Each row of a before or after table is a point. The points were changed in one or more steps. Then noise was added and the rows were shuffled. The steps act on how far a point lies along the listed directions, d1 being the first. Write out the steps. A step turns or swaps two directions, mirrors them in a line or flattens them onto one, adds a multiple of one to another, or multiplies one. Angles are multiples of 10 degrees, from the lower direction toward the higher: turns from -170 to 170, lines from 10 to 170 but not 90. Use the fewest steps. Two steps may share a direction if one is a turn and the other turns, adds or multiplies; they go together, in the order done. Otherwise the lowest direction goes first.

Directions:
(1): [ 54 -30]
(2): [30 54]
Before (12 x 2):
[[  54  -12]
 [ -38   42]
 [-115  -11]
 [  45  -25]
 [  14  -11]
 [ -20   -5]
 [ -15  -42]
 [  24   -2]
 [ -59   38]
 [  47  -23]
 [ -36  -65]
 [  12   27]]
After:
[[  -9  -56]
 [ -63   37]
 [ -35   28]
 [ -25   -2]
 [-105  -55]
 [   7   18]
 [  22   48]
 [  18   17]
 [ -30  -65]
 [  26   46]
 [  38   45]
 [  24  -19]]
Steps: swap d1 and d2

Directions:
(1): [ 50 -30 -34 -55]
(2): [58 54 37  0]
(3): [-26 -14  62 -54]
(4): [ 33 -60  36  40]
Before:
[[ 39  95  17   3]
 [ 87  16 -23  -1]
 [-59 -52 -32  24]
 [-39 -51 -23 -24]
 [  3 -40  -2  11]
 [-24 -72 -29  52]
 [-31 -82  16  -1]
 [ 43  36  20  27]]
After (8 x 4):
[[  1 -24  27 -14]
 [-28  15  19  58]
 [ 21  -2 -18  31]
 [-12  -2  23   2]
 [  5  -3  11   9]
 [  9   6 -12   8]
 [ 11  -9 -24   3]
 [  8   4 -33  -2]]
Steps: mirror d1 and d3 in the line at 80 degrees; multiply d2 by 0; multiply d4 by 0.4

Directions:
(1): [ -1  44  16  38 -20 -23   8 103]
(2): [ 72  58  15 -61 -15  48 -18   5]
(3): [ -9  79  12  -2  15 -78   3 -50]
Before, 10 rows:
[[ -28  -26    1   12   35  -21   17  -29]
 [ -37  -50    5   52    6   24   -9   14]
 [  73   47   27  -76    4   41  -30  -46]
 [  -3   36   30   35  -25   -8   16   90]
 [  23   -1  -19  -18   11   26  -20  -73]
 [  15  -28    2   -4  -21   66    3   11]
 [   2  -51  -32  -23    5   52  -10  -34]
 [  -4    6   12   -8    8  -12    2  -15]
 [  27   -3   23  -57    2   71  -34 -121]
 [ -36  -25    6    4    7  -43    9  -40]]
After, 10 rows:
[[-50 -38  21  52  -5  11  -7 -10]
 [  5 -17 -24  -7 -14  40  -9  21]
 [ -8  -6 -11  31   6  -4  -9 -11]
 [ 40  24  20 -17  -7  61 -27   7]
 [ 21  40  22 -33  -4 -18  -1  -9]
 [-12   7  10  -5   4 -16   4  -1]
 [ 25  38  13 -24  19   0   8  -7]
 [ -1 -40   0  13 -15  56   7  18]
 [-67 -80   1  64  21 -33   6   3]
 [ -6  -2  17   2  -9  15   7  -6]]
Steps: multiply d1 by 0; mirror d2 and d3 in the line at 100 degrees

Directions:
(1): [-28 -52 -44  61  43  92 -22   2  -6  -7  29]
(2): [ 68  -2 -53  50 -52 -29 -22  59   1 -59   7]
Before, 13 rows:
[[ 36  -4 -35  34 -22   6 -23  15  -5 -40  11]
 [ 33   6 -42  33 -32 -11 -17  22  -7 -21   1]
 [ 12 -42 -66  83  -2  54 -36  33   8 -32  33]
 [ -1   0   0  14  13  20   0  22 -13  -3   7]
 [ 29 -11 -38  15  -9 -10 -27  30 -18 -41  -6]
 [ 24   4 -27  18  -6 -13 -15  23  -7 -38  14]
 [-60  14  44 -40  14  10  21 -48  -9  21  -8]
 [ 12 -32 -35  66  11  38 -24  26 -13  -7  32]
 [ 26 -33 -73  79  -2  78 -33  51   5 -49  36]
 [-30 -15  16  -4  26  19  23 -34  13  17  12]
 [ 26 -35 -87  69  -6  18 -34  45  13 -52  11]
 [  1   6  -9   2  11  -7 -11   1  -9 -15  -6]
 [-62 -25  24 -23  21  25  18 -34  -5  53  -9]]
After, 13 rows:
[[-17   1  30 -21  11  -4  25 -28  18  19  -3]
 [ 12  -9 -31  29  12  15 -16  16 -11 -38  20]
 [-14   2   2   7  15  25   2  12 -13   3   4]
 [-35 -51 -41  63  41  93 -28  -6   6   2  41]
 [-31 -40 -49  57  47 119 -22  11   5  -6  41]
 [-22 -33 -12  49  43  59 -18  -1 -12  16  27]
 [-28  36  51 -53 -17 -36  23 -37  -3   8 -17]
 [ 12 -24 -44  26  15  22 -29  23 -20 -31   1]
 [ 12 -24 -35  38   1  41 -23   2  -6 -27  20]
 [-44  -9  40 -48   0 -21  24 -27  -3  49 -22]
 [ 11 -10 -51  43  -9  23 -19  16  -7 -13   7]
 [ -1   3 -11   7  10  -3  -8   3  -6 -11  -5]
 [-25 -51 -75  61  37  67 -31  12  13 -21  14]]
Steps: turn d1 and d2 by -40 degrees

Directions:
(1): [-48  -6 -48  -8 -30  29  56   4   3  11  43 104  29   1 -46 -24  75  53]
(2): [ -9 -46  28 -51  -2   7 -32  40  13  70 -30  74 -64  22  94 -30   9 -16]
(3): [ 33 -91 -39  14  29 -31  27 -32 -52  41  31 -47  60 -17  54 -68   8  26]
Before (10 x 18):
[[-19  28   0   1  -8   7  10   1   8 -13   7  26 -12  -2 -21   5  19   2]
 [-18   2  -3  -4  -7  11   9  11   7   5  -4  32  -7  -2 -10   6   6   1]
 [  9  29  25  -2   9  -5 -16  -4   0 -14 -12 -35 -12  -3  -9  26 -28 -16]
 [-20  28  -6 -11 -15  15  10  14  12 -12  -1  28  -3  -6 -16   6  12   8]
 [ -8   8  -4   2  -5  15   7  -3   3  -2   4  31 -14   6 -11  -5   6   6]
 [-11   8 -16  -5  -4  10  16   3   0   0  -2  20  -4   9  -6   4  14   1]
 [-15  12   2  -3 -13  16   0   8  15   8  -2  37  -7  -4 -17  14  13   6]
 [ 11 -45 -23   0   5 -12  24  -3 -17  15  13  -6  27  -7  21 -29  19  14]
 [ -9  19  -1   4 -12   7  10   5   6 -14  -3  23 -10   7 -25   9   7   8]
 [ -5  27 -11  18  -7   2  11  -4   6 -16   7   0  10   5 -42  12  11   5]]
After, 10 rows:
[[ -10   58   -1   22  -13   10    5   -2   17  -35    2   -7   -1    5
   -69   40    3   -7]
 [ -11   28   12   -2   -6   20   -6    6   14   -9   -7   33  -31    9
   -15   11   -6   -5]
 [ -25   66   24   -2  -19   15   -6   14   29  -32  -10   32  -38    3
   -47   36    9  -14]
 [ -12   64   26   -7   -6   12  -11    7   18  -29  -13   -1  -24    0
   -45   47  -17  -16]
 [ -11   23   -5   -7   -3    8    8    6    7   -7  -10   17  -18    9
    -9   17    5   -6]
 [ -18   58   15    1  -20   14   -4   19   25  -37  -17   29  -37   12
   -46   40   -3   -9]
 [ -23   49   23  -10  -19   26  -18   21   37   -8  -17   47  -38    7
   -30   43    0   -9]
 [ -22   23   12  -10  -11   15   -7   21   21   -5  -18   37  -27    0
   -14   25   -4  -13]
 [ -29   70   14  -15  -26   28   -8   26   32  -33  -18   35  -34    2
   -38   39    2  -10]
 [  43 -121  -51    8   30  -40   40  -28  -59   48   32  -52   74  -21
    73  -84   22   30]]
Steps: multiply d1 by 0.4; multiply d2 by 1.6; multiply d3 by 3
